Rows are points. To make a cloud, some directions were put in groups of two or more. Within a group, all points are equally far from the middle, so they leave a hole (a ring in 2 directions, a hollow ball in 3). The other directions are filled evenly. Then the cloud was stretched, turned, moved and blurred a little. How many holes are there, and how many directions does each take, smallest first?
(in the rows, 128 means zero)

Cloud, 21 rows:
[[100 119 154]
 [103 137  90]
 [113  79 165]
 [169  99 123]
 [163 136  91]
 [128 128 162]
 [197 134 118]
 [111 123  96]
 [149  97 173]
 [135  83 186]
 [111 164 147]
 [101  77 133]
 [122 101 100]
 [138 170 170]
 [118 161 107]
 [108  44 125]
 [184 138 126]
 [ 72  92 146]
 [ 96 153 167]
 [106 105 121]
 [116 158 146]]
Holes: 0

Cloud, 27 rows:
[[118 160 115  76]
 [135 100 101  99]
 [ 83  88 123 152]
 [110 132 219 139]
 [130  86 178  86]
 [137  89 107 147]
 [155  97 120 123]
 [145  97 106 100]
 [127 140 103  51]
 [150 114  63 104]
 [167 160 118 158]
 [148  94 139 108]
 [161 131 138 167]
 [ 74 125 151 100]
 [120 169 130  85]
 [ 96 115 139  69]
 [139 178 104 122]
 [143 132 154 181]
 [147 111 174 138]
 [ 64 137 188  86]
 [110 165 146 127]
 [ 60 128 163 124]
 [162 120 143 155]
 [106  85 121 141]
 [125 118 106  66]
 [103 163 158 117]
 [ 96 102 103 142]]
Holes: 1 (2)

Cloud (46 x 6):
[[165 141 170 161 104  98]
 [184 115 166 160  70  56]
 [125 127 101 114 130 105]
 [176 122 109 152 101 175]
 [122  76 126 161 170  87]
 [ 85 106 130 114 104 139]
 [173  93  85 170 136 171]
 [ 50 107  97 167 152 157]
 [121 143 141 113 120 162]
 [125  62 125 151 123  73]
 [109  91 109 187 101 107]
 [155 134 103 201 170 156]
 [ 82 123 147 116  81  69]
 [152 193 151 127 113 152]
 [179 119 168 124  83 167]
 [125  89 154 142 125 152]
 [ 95  85  96 180 127 119]
 [129 173 124 121 120 163]
 [155 128 102 156  92 172]
 [124 109  71 162 106 118]
 [151 120 127  84 106 103]
 [151 103 182 160  89 130]
 [ 84 164 163 124  96 109]
 [100 162 146 146 118  64]
 [107 165 170  94 147 133]
 [ 69 118 107 118 105 134]
 [121 127 104 151 101 137]
 [118 132 106  91 136 135]
 [139 157 117 164 104  64]
 [159 132 188 127 181 116]
 [208 114 110 130  86 161]
 [ 97 147 114 122 144 162]
 [116 136  99 144  97 119]
 [139  75 153 171  90 136]
 [ 94 109 186 122 118 154]
 [144  76 123 108 133 146]
 [113 132 131 176 146 128]
 [184 149 138 202 165 168]
 [ 44  90  88 131 110  99]
 [106 111 168 110 129 104]
 [120  95 121 220 137 140]
 [132 178 109 158 121 134]
 [114 158  98 156 139 115]
 [112 142  76 143 155  87]
 [126 136 113  98 119  85]
 [ 87 136  79 167 144 155]]
Holes: 0

Cloud (92 x 9):
[[190 139 173 139 148  93 158 149  95]
 [164 141 157 153  87 153 133  94 153]
 [172 107 110 138  99  57 145 122 104]
 [126  56 135 156 140  78 142 141 174]
 [165 103 172 185 162 110 153 140  89]
 [137 107 163 116 148  98 148  87 185]
 [ 62 116 139 153 105 158 112 119 155]
 [172 141 109 127 105  54 132 167 137]
 [102 172 122 136 157 164 120 161 170]
 [153 131 170 119 176  74 138 186 145]
 [118 142  84 210 165 113 160 118 135]
 [118 131 169 120 183  87  97 112 125]
 [109 117 202 124 119 157 123 118 121]
 [132 192 143 134 135 139 105 145  95]
 [127 172 178 124  91 120 134 123 137]
 [148 123 162  90 175  97 105 181 133]
 [114 155  88 141 177  88 100 106 117]
 [113 165  77 136 123  81 120 150 164]
 [153 124 120 117 200 129 136 107 164]
 [194 108 137 124 107 152 136 104 130]
 [142  71 133 131 151  81  78 125 105]
 [113 150 164 146 181 140  87 168 126]
 [142 117 129 159 138  87 157 193  58]
 [109  98 164 164 168 161 166 109 114]
 [108 128 137 142 131  68 149 153  58]
 [118 144 143 122  78  85 143 168  91]
 [120 130  98 140 159 179 104  89 172]
 [135 171  74 186 120 135 133 133 108]
 [121 135  80 143 160 140 163  91 158]
 [108 128 113 204  85 107 145 158 106]
 [163 153 124 148 189 108 148  98  97]
 [170  85 147 131 152  80 103 116  83]
 [103 144 132 145 148 180 109 141 189]
 [125 119  78 157 171 103 173 111  86]
 [146 149  96 152 129 128 167  80 114]
 [ 96 116  97 106 188  87 132 164  96]
 [154 159 112 152 155 183 130 131 157]
 [129 153 134 195 172 158 129 167 159]
 [152 113 158 168 150 161  86 150  88]
 [101 101 114 159 116 106 148  69 116]
 [127 105  60 121 141 120 156 129 150]
 [131 130 154 209 158  96 158 115 130]
 [126 137 123  94 156 136  90  67 136]
 [113  87 160 149 165 121 149  88 175]
 [142 112 148 166 146  81 112 204  89]
 [100 158 157 183 166  94 172 166 126]
 [ 95  90 125 101 117 147 133 184 138]
 [105  67 164 140  99 123 124 176 148]
 [131 117  65 201 154  87 126 167 107]
 [113  73 134 110 148 147 115 179  96]
 [146 127 137 103  98 107  77 177 129]
 [108 101 145 154 159 164  83 132 186]
 [125 177 116 187 103 139 130 140  98]
 [125 153 158  77 129 128 104  88 124]
 [129 177  80 145 125 119 117 177 101]
 [137  85 138 183  85 128 149 174 149]
 [ 84  99 115 144 154  66 103 170 109]
 [115  66 147 168 122  72 177 168 125]
 [171 128 120 145 130 128 139 198  82]
 [128 118 143 153 214 119 163 134 147]
 [117 148 185 123  98 143 156 122 152]
 [ 89 100 130 185  90 134 160 145 100]
 [ 91  95 133 102 100 131 150 178 145]
 [104 172 143 101 107  79 141 138 136]
 [158  92 127 173 131 177 132 166 129]
 [139 123 144 113 126 157  67 134 186]
 [ 98 102  66 138 136 108 102 149 176]
 [150 100 125 168 122 150 150 189 158]
 [ 83 111 127 154 202 134 156 123 151]
 [137 160  98 149 103  89 180 117 131]
 [155  80 101 180 158 148  91 148 103]
 [136  97  92 118  95 116 152 141 175]
 [110 156 147 178 118 133 184 153  96]
 [ 98 125 109 147 147 104 128 226 131]
 [105 112 120 150 215 136 124 110 151]
 [ 72 139 182 116 129 125 126 139 135]
 [115 110 180 148 159 133  74 130 118]
 [131 121 138 130 209 100 137 124 173]
 [106 138 170 184 143  98 105 122 127]
 [166 136 154 144 137  85 150 213 125]
 [184 136 102 169 180 124 125 118 157]
 [123  89 103 169 180  77 105 186 144]
 [165 131 126 107 153 108 111 144 197]
 [135 167 115 126 158 179  83 127 144]
 [166  77 169 130 130 112 163 139  84]
 [178 123 134 169 179  83 161 119 152]
 [ 73 113 149 147 123 118 191 157 131]
 [121  76 162 150 181 149 141 162 156]
 [152 111 104 108 136 122  90 156 189]
 [125  81  80 138 156 108  85 151 168]
 [ 79 112 126  91 166 135 138 125  95]
 [161 127  74 153 123  75 174 138 118]]
Holes: 3 (2, 3, 4)

Cloud:
[[154 129 126 159 190 126  94 125 124]
 [110 127 160 102 105 125 110 167  81]
 [133 110 149 119  83 142  75 113 126]
 [136  80 111  45 137 149 155 101  96]
 [157 143  87 113 153 124  97 148 135]
 [135 155  96 139 189 140 114 102 138]
 [107 118 146 134 136 163 174 168  50]
 [108 158  74 156 168 145 109 149  97]
 [112 110 104 112 146 125  56  98 157]
 [161  90 118 137 160 158 178 180 114]
 [138 105 113 128 142 166 174 180 103]
 [121 115 119  46 157 127 107 136  92]
 [ 80 149 173 144 137 150 126 152 178]
 [182 124 183 130 122 106  98 121 136]
 [ 92 117 119 116 194  91 110 171 169]
 [114 122 150 172 145  95  69  68  90]
 [104 143 171 133 158 105  89 126 116]
 [198 130 119 137 132 109 142 121  88]
 [141  76 196 141 111 144 102 128 104]
 [ 74  91 145 122 156 145 110 149 108]
 [144 149 120 130  77 155  73  98 109]
 [159 107 112 133 153 148 109 108 128]
 [125  67 131 150 126 154 106 122 171]
 [ 90 125 165  85 172 148 146 162  78]
 [121 110 153 132 141 122  86  92 131]
 [ 98  68 139  96 113 176 143 172  62]
 [102  80 109  83  81 151 109 159 146]
 [167 103  77 118 164 122  84 124 124]
 [126 120  87 116 161 159 191 137  57]
 [168 144 162 121 167 166 156  87 142]
 [128 124 121 178 180  74 121 119 108]
 [129 177 153 179 162 129  96 141 132]
 [ 84 140 122  82 176 156 150 129 101]
 [142 149 167 117 199 166  99 148 121]
 [108  76  91 115 176 133 125 156 151]
 [193 171 131 140 115 142 152 117 148]
 [ 79 108 155 104 153 115 102 177  99]
 [139 130  92 171 138  98 191 102 143]
 [ 94 104 106 129 125 180 135 127 101]
 [163  84 122 119  81  97  88 123 115]
 [140 134 141 150 187 180  92 156  93]
 [199 134 150 112 141 179 120  80  89]
 [165 128 128 145 171 182 137 157 114]
 [ 84 100 158 130 181 141 143 158 110]
 [133  78 157 141 143 190 118  98 123]
 [116  93 132 130 107 121  77 110  99]
 [ 99 109  84 124 159 183 164 101  84]
 [ 87 153 139 148 174 131 139 109  75]
 [ 68 102 154 110 119 167 121 137 118]
 [146 145 121 155 112 123 143 151 120]
 [133 119  97 123 143 201 150  91 127]
 [ 94 111 103 123 171 119 132 192 136]
 [144  53  92  96  87 124 168  81 115]
 [ 50 101 167 101 220 134 114 131 130]
 [108 126  87 113 183  92 140 169  92]
 [160 118  80 143 197 145 147  78 141]
 [112  66  68 123 139 117 147  51 103]
 [ 91  78 136  98 200 157  99 142 116]
 [185  99 121 134 121 154 131 111 111]
 [ 89 115 119 119 188 109 125  79 120]
 [160  93  95 144  88 122 141  52 167]
 [ 71  93  69 112 148 116 127 151 117]
 [113 112 112 114 141 178 102  85  58]
 [133  91 127 141 106 155 131  67 161]
 [155  76 132 146  95 204 111 112  93]
 [156 127 134 132 129 159 119 159  90]
 [145 117  66 129 141 159 121 185 122]
 [159 105  84  96 148 153  84 157  86]
 [136 136 111  94 119 190 153 107  58]
 [126  49 108 117 105 123 155 150 119]
 [ 59 125 198  96 149  94 137 179 147]
 [158  69  91  92 128 113 151  72 140]
 [ 85  99 117 125  70 131  99 145 116]
 [129 126 132 119 186 143 151 113  54]
 [122 122 157 106 111 102 136 130  74]
 [125 132 168 149 182 154 110 135 147]
 [182  77  88 135 134 155 130 113 149]
 [163 105 117 135  81 117  87 127 121]
 [ 83 140 138 107 197 134 113 170 101]
 [122  92 107 121  94 102 153 122 102]
 [103 136 132 160 158 174 111 129 174]
 [142 132  96  74 100 183 110 114  57]
 [104 114 108 148 161  92  76 188 117]
 [131 135 112  87 126 113 149 134 119]
 [ 98  99 125 114 161 171  78  96  72]
 [108  47  99 145  89 111 141 108  95]
 [ 80  93 119 132 130 185 150  58  93]
 [106 143 170  83 143 106 124  98 107]
 [143  89 110 102 181 149 136  64 134]
 [151  73 154 108 127  89 117  75  81]
 [117 124 162 149 148 135 117  88  99]
 [154 126 178 164 146 120 122 123 143]]
Holes: 0
